Rows are points. The points of each table are mixes of a few directions, plus a little noise. Count the directions of each table, and those that both share. Where both have some left over, give the other angles between the two spaces (their principal angles), to ten degrees, smallest first.

First (6 x 2):
[[-34  20]
 [-24  14]
 [-21  12]
 [ 24 -14]
 [ 92 -54]
 [-36  21]]
Second:
[[ 39  22]
 [ 37  21]
 [-38 -22]
 [ 41  24]
 [-87 -50]
 [-17 -10]
 [ 25  14]]
Directions: first 1, second 1, shared 0; angles 60

First, 6 rows:
[[ 68 -26  24]
 [-88   5  13]
 [ 60   1 -15]
 [ -4   6  -8]
 [-74  14  -4]
 [ 38   1 -10]]
Second (7 x 3):
[[ -1   1  -1]
 [ -6   4  -5]
 [-19  14 -17]
 [-50  38 -47]
 [ 46 -35  42]
 [ 72 -55  67]
 [-42  32 -39]]
Directions: first 2, second 1, shared 1

First:
[[  8  15   3   2  -1 -38]
 [ -1  31 -42 -25 -13  17]
 [ -4  45 -51 -32 -19  12]
 [-32  24 -58 -51  -8 105]
 [-25 -18  57  37 -15 -59]
 [ -4   0 -15  -4 -10  21]
 [ 34 -16  53  21  43 -63]
 [ 23 -16 -47   9 -29  34]
 [  2 -63 101  41  49 -30]]
Second, 8 rows:
[[ 34  -4  -2  -6  31   0]
 [-50  10   2  19 -64 -28]
 [-42 -42  27  -2  13  83]
 [-24  40 -51 -39 -19  42]
 [ 32 -35  55   7  68  -7]
 [-81  23   9   3 -62 -11]
 [ 68  18 -22 -14  39 -32]
 [ 62 -14 -15  29  -3 -46]]
Directions: first 4, second 4, shared 4

First:
[[  24   28   18   24   -4   -8  -15  -25]
 [ -39  -49  -48   -1  -37   -7   56  -23]
 [  10   19   34  -45   62   29  -53   85]
 [ -21  -27  -20  -13   -5    4   21    9]
 [ -50  -56  -32  -59   23   27   23   72]
 [  48   52   18   81  -53  -43    0 -114]
 [  39   44   24   49  -20  -23  -14  -60]
 [ -11  -15  -12   -6   -5    0   14    3]
 [   4    7   16  -30   37   19  -28   52]]
Second:
[[ 19  26  32 -16  39  14 -43  41]
 [-21 -22  -4 -50  39  27 -11  76]
 [-49 -67 -68  17 -69 -20  87 -61]
 [  4   3   0   8  -6  -5   2 -12]
 [-25 -30 -22 -17  -4   5  22  15]
 [ 25  26   6  51 -37 -27   6 -74]
 [ 48  62  56   9  37   3 -64  15]]
Directions: first 2, second 2, shared 2

First:
[[ 16   7  -4 -11   4 -12  18 -20  -4]
 [ -8  -1  -6   3   6   3  -6   7   2]
 [ 75  28  10 -45  -8 -43  71 -81 -16]
 [-46 -23  46  35 -41  42 -59  68   5]
 [-82 -38  49  56 -46  64 -96 108  11]
 [ 15   7  -9 -11   9 -12  19 -22  -3]
 [ 38  19 -34 -28  31 -32  47 -53  -4]
 [ -8   2 -51  -1  45 -10   7  -9   6]]
Second, 8 rows:
[[  2  24   9  32   1   1 -12   0  20]
 [-57  -7  31  65 -20  42 -73  73  25]
 [ 26  98  18 104  20 -18 -19 -25  67]
 [-23 -52  -4 -42 -13  18  -4  27 -32]
 [ 19   3 -48 -33  38 -24  39 -39 -10]
 [ -8 -37 -26 -50   9   0  17  -1 -28]
 [ 71   8  37 -60 -36 -30  65 -65 -31]
 [-32 -38 -19 -19   7  16 -16  29 -13]]
Directions: first 2, second 3, shared 2

First, 10 rows:
[[-21  -9  17   8   4 -36  -6  29  15  -1   3   0]
 [-24 -13  34 -29  16 -22   9  19  16 -29   3   1]
 [ 22 -11 -13 -46  15  68  23 -31 -19 -19  -5   7]
 [-22  40  42  36 -13 -12   3  62 -12  10  21 -19]
 [ 16  23   4   8 -39 -19  27 -38 -11  -7   3  -2]
 [ 11  16 -21  26   4  44 -17  18 -19  31   3  -6]
 [  7  24  -2 -25  19  14 -36 -32  17 -12  -8 -12]
 [-12  24  20  29 -14 -22  -1  29  -3   9  11 -10]
 [ 19 -44 -47  10 -11  -6  13 -30  -3  17 -13  23]
 [  4 -47 -34 -18  18 -10 -14 -26  20   0 -17  18]]
Second:
[[ 30 -14  20   6   1   3   6   0  11   1 -11  -5]
 [  0   0   0   0   0   0   0   0   0   0   0   0]
 [-22  10 -14  -4   0  -2  -4   0  -9  -1   8   4]
 [ 54 -25  35  11   1   4  10   0  21   3 -21  -9]
 [  4  -1   2   0   0   0   0   0   1   0  -2  -1]
 [-94  43 -62 -19  -3  -7 -18   0 -36  -5  36  15]
 [ 11  -5   8   2   0   1   2   0   4   1  -4  -2]
 [-56  25 -36 -11  -2  -4 -11   0 -21  -3  21   9]
 [ -8   4  -5  -2   0  -1  -2   0  -3  -1   3   2]
 [121 -56  79  24   3  10  23   0  46   6 -46 -20]
 [-40  18 -26  -8  -1  -3  -7   0 -15  -2  15   6]]
Directions: first 5, second 1, shared 0; angles 80

First (10 x 14):
[[ -7   3  24  22  35  10  36 -62  23 -10  -8   1  -5 -12]
 [  7 -11  -6  -1  -6 -22   8  13  -3   4  -2   8  18   9]
 [ -8  22  28  16  33  29  12 -66  14  -8  -5 -13 -32 -15]
 [-16  -2 -33 -16 -17 -27 -29  65   5  -4  34  21  28  -6]
 [  0  63  24  -2  19  13 -48 -43  -1  -1  17 -11 -59  -9]
 [ -3 -39   3  17  26 -13  53 -29 -28  21 -35 -64  16  16]
 [ -5  -7 -42 -34 -65  21 -55 111  11 -16  33  57  18 -12]
 [ -3  16  16   2   6  45  -9 -29  -4  -2  -9 -22 -39  -9]
 [ 36   4  14  -4 -28  -5   0   1   7  -3 -12  49   0  15]
 [ -1 -50 -27   0  -4 -51  34  40 -24  20 -12 -26  55  22]]
Second (10 x 14):
[[-37 -33 -74 -30 -18 -48 -46 121 -68  37  25 -90  35  17]
 [ 22  21  45  19  11  30  28 -77  42 -23 -16  55 -22 -10]
 [  8   9  15   7   5  11  10 -26  15  -7  -6  19  -7  -3]
 [  4   5  11   5   2   7   7 -17   9  -6  -4  12  -5  -1]
 [ 12  12  24   9   7  17  15 -42  23 -13  -8  30 -12  -5]
 [  1   1   1   0   0   0   1  -2   0  -1  -1   1  -1  -2]
 [ 10  11  25  11   5  15  15 -39  22 -12  -8  30 -11  -6]
 [  3   2   6   2   1   4   4 -11   6  -3  -3   6  -3  -2]
 [  5   5   8   6   2   7   6 -15   8  -3  -5  13  -3  -3]
 [-34 -28 -64 -27 -15 -41 -40 105 -58  32  22 -78  32  14]]
Directions: first 5, second 1, shared 1
